Every row gives one point. The points of each table are mixes of a few directions, plus a little noise. Count the directions of each table, and those that both share. Where both have some left over, give the other angles between the two spaces (their principal angles), to ten degrees, smallest first.
In the rows, 128 means zero.

First (4 x 3):
[[134  86 107]
 [173 166  95]
 [115 195 164]
 [ 90  65 145]]
Second (6 x 3):
[[121 133  57]
 [139 120 232]
 [130 127 142]
 [121 133  57]
 [135 124 193]
 [124 131  86]]
Directions: first 2, second 1, shared 0; angles 50

First (7 x 4):
[[130 136 125 142]
 [106  39  84 227]
 [105 138 123 128]
 [184 137 144 115]
 [139 139 117 172]
 [154 152 156  63]
 [ 79 158 146  51]]
Second (7 x 4):
[[114 101  97 208]
 [113 116 114 160]
 [219 146 150 124]
 [134 127 126 136]
 [122 146 149  65]
 [ 83 105  99 179]
 [111 157 160  24]]
Directions: first 3, second 2, shared 2

First (9 x 6):
[[156 152 101 131  33  99]
 [ 70 189  86 136 166 103]
 [128  78 173 122 205 167]
 [144  95 154 124 139 146]
 [ 63 187  88 136 185 108]
 [124 118 138 127 153 138]
 [191  70 167 121  74 146]
 [176  71 169 120 107 153]
 [102 193  76 137  89  89]]
Second (8 x 6):
[[135 128 132 128 124 134]
 [ 83  88  71  89 249  96]
 [ 84 145 117 144 107  87]
 [172 150 170 149  53 162]
 [142 106 118 107 175 144]
 [ 80 130 103 130 146  87]
 [217 142 188 143  50 202]
 [110 135 124 134 120 112]]
Directions: first 2, second 2, shared 0; angles 40, 40

First (7 x 9):
[[147 143  17  91 244 113 128 128 113]
 [188   8 104 178 120 188 156  39 154]
 [104 164 159 119 107 112 119 157 123]
 [105 152 181 131  81 119 121 151 128]
 [113 150 151 124 111 119 122 146 125]
 [126 121 150 137 104 133 129 125 132]
 [113 158 134 116 130 113 121 150 121]]
Second (9 x 9):
[[133 103 141 162  95 140 123 102 118]
 [ 84 249  44  35 245  71  61 194  92]
 [131 134 115 140  84 122 129  83 101]
 [122 122 128 154 138 130 110 137 112]
 [143 112 142 153 113 126 180 135 133]
 [123 109 138 156 131 141 103 131 121]
 [132  97 148 171 118 142 132 131 125]
 [141 104 154  70  84 158 123  77 188]
 [142 124 143 109 146 123 191 163 164]]
Directions: first 2, second 4, shared 1; angles 90

First (10 x 11):
[[104 173 126 141 115 109 181 186  99  55  74]
 [135  84  72  92 149 106  81 107  99 143 125]
 [132 200 163 222  83  23 128 174 161  56 127]
 [170 107  94 159 207 187 109  81 139 148 122]
 [127 100 107  98 127 115 101 115 116 147 137]
 [142  94 113 106 162 181 114  90 130 172 140]
 [113  98 138  64 138 218 159 110 116 176 130]
 [108 168 146 145  97  92 160 173 122  79 106]
 [143 111  89 141 128  50  69 119 122 119 136]
 [107 146 231 111  74 199 179 123 180 186 181]]
Second (9 x 11):
[[134 125 150 127 145 192 149 109 145 157 138]
 [126 129 106 132 116  66 104 142 115 103 122]
 [ 86 138 159  70 102 194 203 160 103 126 106]
 [185 114  99 203 168  74  42  79 167 142 162]
 [138 124 164 126 155 230 161  99 156 173 143]
 [ 85 139 124  81  85  96 161 179  85  90  97]
 [198 110  98 219 182  80  29  63 181 154 172]
 [ 93 139 111  95  86  63 140 177  85  81  98]
 [105 134 142  96 112 156 163 147 114 125 115]]
Directions: first 4, second 2, shared 2

First (11 x 12):
[[148 134  95 112 134 132 177 132  83  53 114 148]
 [164 104 208 195 189 105 172 220 240 186 140 113]
 [122 143  92  93 125 132 138 111  84  83 120 158]
 [166  81 157 215  67 149 136 111 126 138 126   7]
 [143 123 132  47 171 125  71 150 132 125 110 226]
 [114 134 110  87 118 134  88 102 104 126 122 156]
 [ 94 128 161 100 132 122  30 120 178 225 140 153]
 [ 94 165  84 120 123 123 175 107  92  90 136 133]
 [172  96 148 158 122 137 143 145 131 111 117  96]
 [ 78 161 120 206 102 118 195 108 143 154 161  45]
 [112 139 102  73 124 132  87 103  97 116 121 172]]
Second (9 x 12):
[[186  85 186 146 164 125 118 189 185 151 116 135]
 [174 109 160 179 162 119 201 189 167 109 126 108]
 [149 123 151 157 159 118 173 172 164 126 130 126]
 [ 67 156  93  63  96 133  40  62  92 159 134 161]
 [175  97 183 148 173 119 133 193 193 153 122 141]
 [ 83 158  73 109  81 138 123  61  61 101 133 113]
 [ 56 196  83 131 141 107 201 114 120 116 156 139]
 [104 124 108  69  85 146  20  65  87 153 120 146]
 [159 105 115 149  90 147 142 107  83  83 115  82]]
Directions: first 4, second 3, shared 3

First (10 x 18):
[[116 175  89 117  83 102 132 109 136 131 128 113 165 117 151 162 115 173]
 [146 160 129 135  78 119 110 106 155 109 148 137 154 125 153 162 140 155]
 [162  48 200 156  91 234 101 153 198  52 155 197 136  84 118  95 245 112]
 [134 156 122 128  84 131 125 107 155 109 133 130 157 107 146 157 140 164]
 [139  56 202 122 162 176 144 149 134 116 111 169  59 107  84 108 174 102]
 [137 153 142 126 133 139 147  94 144 117 105 106 130 100 127 151 111 149]
 [106  72 135 111 168 112 136 177  82 165 125 153  70 158  96  95 133  91]
 [ 96 105  90 131 249 108 147 159  52 183 102  70 102 175 101  53  49  53]
 [ 99 177  60 113 103  82 134 121 110 154 125  97 168 136 150 146  90 161]
 [144 176 113 140 127  77 105 105 113 143 148 109 137 172 155 151  83 121]]
Second (11 x 18):
[[131  94 100 144 130  96 187 105 111 139 126 144 179 190 116  41 106 126]
 [110 137  98 121 176  93 152 128  94 157 103  95 117 143 121 112  80 111]
 [129 182 153 125 126 214  87 108 135 137 145  70 142  94 126 182 100 160]
 [127 105 144 119 154 102 127 156 139 103  96 150  65  87 128 148 164  97]
 [144 137 176 137  76 247  62 134 171 102 177 127 154  88 130 167 178 157]
 [151 108 163 149 118 210 153  90 159 103 133 125 180 121 109  85 136 149]
 [ 81 157  47 107 143  50  89 182  56 196 150 102 114 183 145 138  81 104]
 [134  56 126 140 143  86 181 139 136 102 102 183 120 143 117  55 166  93]
 [133 149 170 116 127 166  79 146 157 103 123 123  75  58 135 207 164 128]
 [108  98  83 130 126  88 128 163  96 150 146 148 144 178 130  79 129 105]
 [161 185 148 119  90  55 162  57 151 117 106 138 117 125 147 195 105 177]]
Directions: first 5, second 5, shared 3; angles 50, 90

First (11 x 20):
[[ 71 107 141 145  85 156 165 112 169 114 153 217 146  66 118 134  95 101
  112 129]
 [ 72 170 144 103 133 143 150  94 199 153 176 115 132 135 150 154 115 126
  152  76]
 [135 129 157  83 148 155  34 126 172 150 159 107 115 150 105  90  99 142
  158 133]
 [201 151  85 142 124 104 164 148  58 106 105 100 134 136 145 131 182 131
  125 131]
 [125 168  89 154 110 101 236 125  94 108 114 122 143 118 174 175 172 119
  120  99]
 [198 122 117 136 139 132 109 118 102 146 133 101 123 143  99 122 164 134
  121 124]
 [140  93 121 148  86 139 129 156 100  85 113 206 140  72 113  98 111 110
  109 175]
 [ 60  89 169 113 152 126  65 137 163 139 106 129 111 146 121 112  68 136
  129 153]
 [149  91 106 186 154  74 180 133  46 132  49  88 117 157 129 170 169 134
   82 137]
 [171 158 128  69 112 154  44 168 138  98 159 135 130 122 132  57 109 135
  174 159]
 [ 89 129 150 129 162 125 132  89 169 176 137  87 117 162 123 163 126 136
  125  89]]
Second (9 x 20):
[[ 70  80 152 169 155 113 154  89 145 169 102 121 117 142 106 177 118 127
   88 110]
 [ 87  35 191 128 159 151   7 119 174 166 115 150 102 138  57  94  57 135
  106 170]
 [ 96 142 137 135 132 139 166  83 173 160 162 124 132 128 124 166 136 122
  124  80]
 [181 164  92 114 107 115 140 171  75  82 115 123 137 121 161 102 152 130
  147 149]
 [ 91 167 113 101  93 120 151 176 124  68 121 163 142 100 188 105 101 121
  157 151]
 [196 154  72 137 112  84 167 190  22  68  70 109 135 130 174 113 172 132
  131 165]
 [123 164 115 123 116 130 170 118 139 124 151 126 138 121 151 144 143 123
  140 101]
 [175 131 150  97 136 179  53  95 181 168 198 121 124 133  75 100 128 133
  147 108]
 [133 115 127 148 141 119 144 111 118 146 118 112 124 138 117 149 144 130
  111 117]]
Directions: first 5, second 4, shared 4

First (11 x 24):
[[100  67 118 146 119 153 157 147 151 127 127 150  93  68 107 189  70 161
  122 136  80 191 146  96]
 [156 181 103 101 102 105 124  90 130 175 178  97 115 181 176  50 185  90
  174  84 172  36 109 186]
 [186 165 117 127  91  98 117 114 117 148 122 103 126 183 178 103 198 114
  137 128 175  94 153 198]
 [ 94  69 124 146 130 154 153 149 148 120 123 152 102  67  98 189  65 160
  117 138  78 193 140  86]
 [126 116 132 136 129 132 129 136 127 120 116 134 128 118 120 147 118 137
  119 138 119 150 136 120]
 [110  96 169 154 167 142 113 167 110  64  58 156 169  95  77 196  89 159
   67 184 100 215 144  71]
 [151 212 121  88 130  99 104  85 114 160 175  92 149 203 166  16 199  72
  169  84 189   7  85 176]
 [119 146 151 124 159 126 108 132 111 102 110 131 165 138 108 117 130 120
  110 140 136 124 112 107]
 [ 98 108 129 128 142 144 138 132 136 124 139 140 122  99 106 139  91 134
  130 123 104 142 114  96]
 [152 186 132 108 132 105 105 107 111 136 139 106 154 183 151  65 182  95
  140 113 173  62 109 161]
 [116  65 112 152 104 148 159 148 152 133 122 147  84  74 118 198  80 165
  123 139  84 197 160 112]]
Second (9 x 24):
[[192 102 130  82 119 113  87 176 123  84 141 121 123 108 106 158 118 137
  126 165 160  95  93 122]
 [127 161 123 203 168 109 164  93 130 196  77 151 206 185  93 177  86 116
  213  72 101 156 159 131]
 [117 117 153  54 109  90  96 140  87 100 172 111  81 112 133 109 147 139
  113 184 137 124 117 131]
 [134 168 167 205 140 199 223  45 116 130  26 120 153 179 138  83 122  69
  114  43  96 183 168  94]
 [143  76 128 100  44  88 112 178  68 123 205 157  38  98 172 127 124 134
  134 149 137 116  59 155]
 [106 141 113 174 144 107 142 115 136 177 117 152 172 163 111 162 106 132
  183 102 113 139 143 140]
 [ 76 134 104 146 140 166 128 116 200  93 112 140 168 163 124 116 155 144
   75 133 138 107 153 125]
 [127 124 130  80 133  94  91 148 112 132 165 112 108  98 123 132 133 145
  135 167 134 121 123 135]
 [129 129 103 109 154 185 108 144 180 118 138  83 104  48 150  86 161 137
   56 135 134 111 136 120]]
Directions: first 3, second 6, shared 0; angles 40, 80, 80

First (9 x 32):
[[146 173 118 118 174 161  94 105 144 114 130 134 132 164 107 135 129 119
   80 115  95 143 148  57 145  92 114 142 156 143 123 107]
 [ 85 159 111 125 144 134 118 128 136 167 136 157 141 143 118 147 125 107
  126 151 140 143 123 117 114 115 123 163 136 156 154 135]
 [106 163 185 136 131 108  72  64  77 145 107 143  34 178 149 130  69 112
  123 106 159 113 172 167  64 113 166 208 120 191 188 115]
 [162 118  50 175 126 131 156 175 122 167  89  92 164  67 130 106 146 169
  191 171  85  69  42 186  96 160 120  86 170  70 118 162]
 [138 108 150 121 126 143 130 108 138  89 160 129 116 115 132 130 118  92
  103 113 163 188 165 111 135 116 124 113  68 149 140 113]
 [145  51 105 117 101 103 202 161 157 130 180 106 166  81 120 123 155 169
  166 140 151 173 126 169 144 163 128  53  76  81  92 167]
 [ 76 103 169 122  72  82 146 152 105 144 110 148 122 130 151 131 130 129
  162 130 157  86 118 177 135 158 142 153 128 127 128 135]
 [178 139  77 123 180 138 133 125 154 144 148  97 148 144  92 123 142 187
  120 129  78 139 128 102 131 117 124  94 159  92  92 146]
 [118 138 186 115  98 148 100 131 120  53  91 146 131 131 152 126 137  67
   80  95 123  98 132  67 189 118 107 141 139 141 112  72]]
Second (9 x 32):
[[121 143  91 123 167 122 155 142 125 186 127 125 153 153  98 128 142 186
  159 146  85  97 101 139 124 143 129 152 179  98 108 148]
 [144 100 163 137  99 149 120 110 128  61 137 125 105  86 155 123 111  58
  102 110 176 177 155 122 129 120 122 107  56 157 154 101]
 [149  97  64 140 235 181 249 136 108 194 161 107 176 101  70 112 137 183
  204 153  74 146  73 165 113 178 102 183 123  77 116 132]
 [111 156 161 117  65  87  50 128 141 104 103 143 103 158 158 139 126 111
   85 118 150 103 156 105 137  96 147  99 152 152 129 132]
 [133 114 207 132  31 121  45 102 139  11 118 138  72  95 195 131 103  15
   53  90 217 174 191  99 139  88 136  69  47 192 166  93]
 [114 152 136 120 104 101  89 132 136 134 112 136 122 154 136 135 131 140
  114 128 126 100 134 118 133 114 140 119 163 132 121 139]
 [134 117 131 132 131 138 137 124 127 119 133 126 126 115 129 126 126 117
  129 126 135 142 130 131 128 131 124 128 109 131 133 122]
 [124 136 106 126 152 125 144 136 126 163 127 126 143 143 110 128 136 163
  146 138 103 109 110 134 126 137 128 144 157 110 116 140]
 [125 136  94 125 167 129 160 139 124 178 131 124 153 145 100 127 140 177
  159 144  89 107 100 141 124 144 126 152 167 100 111 144]]
Directions: first 6, second 2, shared 1; angles 50

First (9 x 32):
[[ 89 125  85 115 128  60  96  83 138  93 140  82 131 138 128  65 165 117
  161 116 110  93 133 123 123 155  69 136  86 117  94 122]
 [136 130 188 104 133 157 189 173 153 142 188 145  89  87 130 183  64 134
  106 138 126 178 115 118 112  85 147  97 186 130 172 122]
 [140 176  64 146  62 155 125  77 109 117  53  96 104 164 169 171 186 158
  180  99 129 104 152  65 129 167 136  94 105 129 116 114]
 [ 87  77 156 102 195  47 102 143 152 112 208 126 158 102  86  32 102  88
  101 148 114 122 108 189 125 111  75 172 115 118 112 139]
 [174 166 119 155  79 212 154 132 104 153  59 147 109 147 158 218 138 161
  136 117 146 142 142  87 134 133 190  95 149 139 150 123]
 [ 95  65 156 117 209  51  81 148 139 121 188 143 185 112  74  15 108  81
   87 155 122 114 107 214 136 115  86 195 105 121 103 149]
 [114 147  94 122 101 111 126  94 132 108 119  94 109 138 146 128 155 137
  162 112 118 113 138  95 121 147 105 109 111 123 117 117]
 [163 118 135 163 138 174 106 149  96 158  73 173 168 148 116 138 133 128
   99 139 151 125 129 160 149 129 177 157 126 139 128 144]
 [154 148 154 129 106 184 172 153 129 147 125 146  99 117 144 200 100 148
  121 128 135 160 128 102 123 109 168  96 168 134 161 122]]
Second (10 x 32):
[[200 201 132 165  96 226 117 120  70 222  36 166 159 165 133 180 158 171
  102 165 144 109 150 109 151 162 208 125 140 147 119 149]
 [ 81 113  81 115  96  85 142  92 165  49 131  82  76 130 160 135 138 115
  180  70 126 131 135  97 106 126  83 116  93 121 136  90]
 [138 115 144  99 164  96 131 154 135  28 171  88 139  83 131 167 161  70
  137 144 129 144 102 129 164 148 105 121 142 107 106 154]
 [149 151 141 124 137 140 125 125 126  99 112 119 136 120 136 168 148  96
  111 141 145 130 132 133 151 153 142 155 113 129 114 137]
 [ 95 108 194  98 173  92 141 160 146 249 243 167 136 106  73  16  36 169
   82 174  86 133 113 164  84  70  99 120 181 131 149 132]
 [ 86 192 101 113  59 124 158  46 169 171 117 100  48 154 164 126 104 169
  150  93 117 117 172  75  69 130 104 123  85 148 150  70]
 [150  90 125 146 148 138 114 172  95 123 125 146 169 125 112 124 145 133
  136 138 126 130 104 140 153 121 143 102 166 115 121 158]
 [108  51 156 148 180 110 101 171 128 177 150 193 172 134  78  40  72 124
   83 133 133 133 112 210 118  79 134 177 130 136 144 134]
 [129 107 105 138 128 123 120 129 127  66 103 115 131 129 140 151 155 101
  145 107 143 131 124 130 144 138 126 136 110 122 122 128]
 [143 153 101 133 100 145 132 112 118  98  94 106 116 135 153 175 165 130
  154 117 132 125 134  94 140 153 136 106 124 125 120 128]]
Directions: first 3, second 5, shared 2; angles 60

First (11 x 32):
[[189  72  94 104 122 166 189 139 196  83  97 129 123  88 108 142 160  88
  131  86 123 128 136  61 126 154  93 123 141 164  99 111]
 [ 65 200 161 179 135 101  17 130  41 156 138 127 123 171 146 126  70 179
  109 184 118  98  89 249 114  95 169 148 154 125 157 170]
 [164  98 132 111 121  96 200 127 132 108 130 148 156 134 122 127 175 132
  138  94 158 157 171  84 164 136 138 103 129 130 119 125]
 [148 117 151 114 118  77 153 117  91  94 146 149 165 151 135 105 175 164
  118 108 154 164 175 127 155 105 142 116 147 125 134 143]
 [144 107 114 117 131 140 180 133 169 143 125 127 123 112 119 143 135 101
  149 115 137 130 134  78 138 154 122 113 103 121 117 104]
 [ 58 187 159 142 138  95  67 107  69 191 173 118 130 168 146 111  94 162
  132 182 131 135 122 180 124 101 157 134  96  76 159 132]
 [ 57 180 148 129 134 131  20 101  82 157 166  99 117 146 149  90  95 155
  105 182  99 135 115 188  89  78 117 167 109  84 158 134]
 [164  97  99 136 132 158 204 156 195 143  89 134 110  99 106 177 118  79
  161 105 135  98 106  75 142 184 129  99 119 155 103 107]
 [ 63 181 141 144 136 140  24 113  88 157 152 105 108 146 146 109  80 145
  109 179  96 115  97 197  89  94 126 161 119 102 152 138]
 [188  84 104 124 121 146 182 152 170  75  85 142 131 103 112 148 151 107
  128  85 133 117 131  94 138 157 118 116 165 179 102 131]
 [173  84 104 104 122 157 175 134 180  95 107 126 123  97 116 130 158  98
  128  95 123 132 140  75 123 145  98 128 132 151 108 113]]
Second (9 x 32):
[[184 101 113 151 116 138 102 163 112  40  58 143 138 117 112 158 130 150
  100  79 119  79 104 182 114 125 125 129 229 225  95 187]
 [124 183 151 183 130 147 181 140 183 130 190 176  57 119 188  51 138  57
   68 230 113 236 143 131 214 203 162 172 102  76 228  77]
 [113 141 132 126 131 128 136 118 133 151 150 126 120 130 133 117 126 118
  132 143 128 146 135 118 134 131 131 128 103 100 140 111]
 [104 137 132 113 134 122 137 112 133 170 153 116 128 134 130 123 127 124
  144 141 135 143 141 100 128 123 126 123  87  87 133 107]
 [108 146 134 129 133 128 145 116 142 156 161 131 112 130 145 104 128 108
  125 160 127 162 141 108 150 140 133 135  89  86 156 100]
 [ 90 119 127  82 135 109 118  98 110 190 144  92 158 140 108 149 124 151
  180 108 140 106 140  87  96  90 111 103  67  85  99 112]
 [183 103 117 150 116 136 100 160 114  49  62 145 138 121 114 155 132 146
  103  85 118  81 105 178 112 128 127 128 223 217 101 179]
 [ 99 134 132 108 133 119 134 108 127 176 154 113 129 134 129 123 125 127
  149 137 134 138 141  98 124 121 123 121  78  84 129 105]
 [150  94 112 111 123 121  95 136  95  97  74 111 166 127  94 175 125 167
  146  63 133  61 114 147  83  92 111 106 176 185  69 172]]
Directions: first 4, second 2, shared 1; angles 90

First (8 x 32):
[[140 108 125 170 123 114 131 149  83 134 147 144 121 103 108 116 125 126
   99 138 131 151 122 114 153 127  64 112 115 125 152 135]
 [104 168 173 128 149 164 102 132 138 108 137 125 130 134 138 123 101 137
  118 132 150 129 137 153 132 135 125 149 164 109 159 126]
 [ 87 157  96  89 143 126 147 104 187 113 114 111 156 162 160 155 128 135
  141 117 117 105 131 144 100 124 217 141 142 134  76 122]
 [219  56  53 103  95 146 145  95  98 102  90 149  85 124 133 100 162  99
  204 134  78 150 111  36 141 126  79 143  79 134 107 157]
 [132 112 129  73 121 128 146 138 181 114 124 180 123 142 148 126 103 110
  124 168 117 133 128  73 120  91 161  90 161 147 122 159]
 [ 75 131 186 120 177  89  87 159 122 181 139  99 127 140 112 135 122 158
   94  86 148 147 135 220 124 139 138 162 147 140 177  84]
 [ 50 214  88 195 137 134 175 125 151  84 170 126 197 123 147 162  99 143
   60 152 146  98 127 138 127 130 163  92 147  98  72 141]
 [217  79 171 149  79 121  89 123  67 191 102  89  83  93  76 106 188 114
  184  97 139 111 131 147 127 152  78 136  69 138 161 101]]
Second (10 x 32):
[[146 142  76 126 128 133  95 139 113 126  96 103  88  83 122 131  76  94
  104 137 132 119 100 153 135 118 151 125 163  94 153 159]
 [161 142  29 127 146 140  68 153 128 136  60  94  63  67 119 133  48  70
   88 146 140 124  79 182 160 101 163 115 183  65 159 189]
 [114 143 178 124  87 119 153 109  78 100 176 120 142 114 131 130 133 141
  136 116 112 106 144  88  80 156 127 146 119 157 140  93]
 [129 159 139 122  78 122 126 116  52  92 155  94 107  68 127 134  83 111
  114 122 113  92 120 102  77 152 149 146 150 130 166 115]
 [111 120 178 129 120 122 158 116 130 125 162 145 161 160 133 125 169 158
  148 119 122 131 153 102 113 141 110 134  99 160 112  98]
 [131 147 126 124 101 125 122 123  84 108 138 105 110  88 126 132  95 114
  117 126 120 107 119 118 101 139 143 137 146 124 153 126]
 [132 112 107 131 160 134 121 140 172 150 103 143 131 154 128 125 142 129
  130 134 138 148 125 150 162 110 121 116 123 118 111 144]
 [ 89 124 249 126  87 111 198  93  97 104 220 154 196 175 139 125 204 189
  169 105 108 118 183  55  70 170  95 150  72 203 107  52]
 [143  93  65 136 203 143 101 157 228 179  58 157 125 178 125 122 148 122
  127 144 154 173 114 187 211  84 117  98 126  95  93 174]
 [122  97 133 134 171 132 139 136 197 159 113 164 157 192 131 121 181 152
  147 131 140 161 142 143 171 111 104 114 100 136  88 131]]
Directions: first 6, second 2, shared 0; angles 70, 80
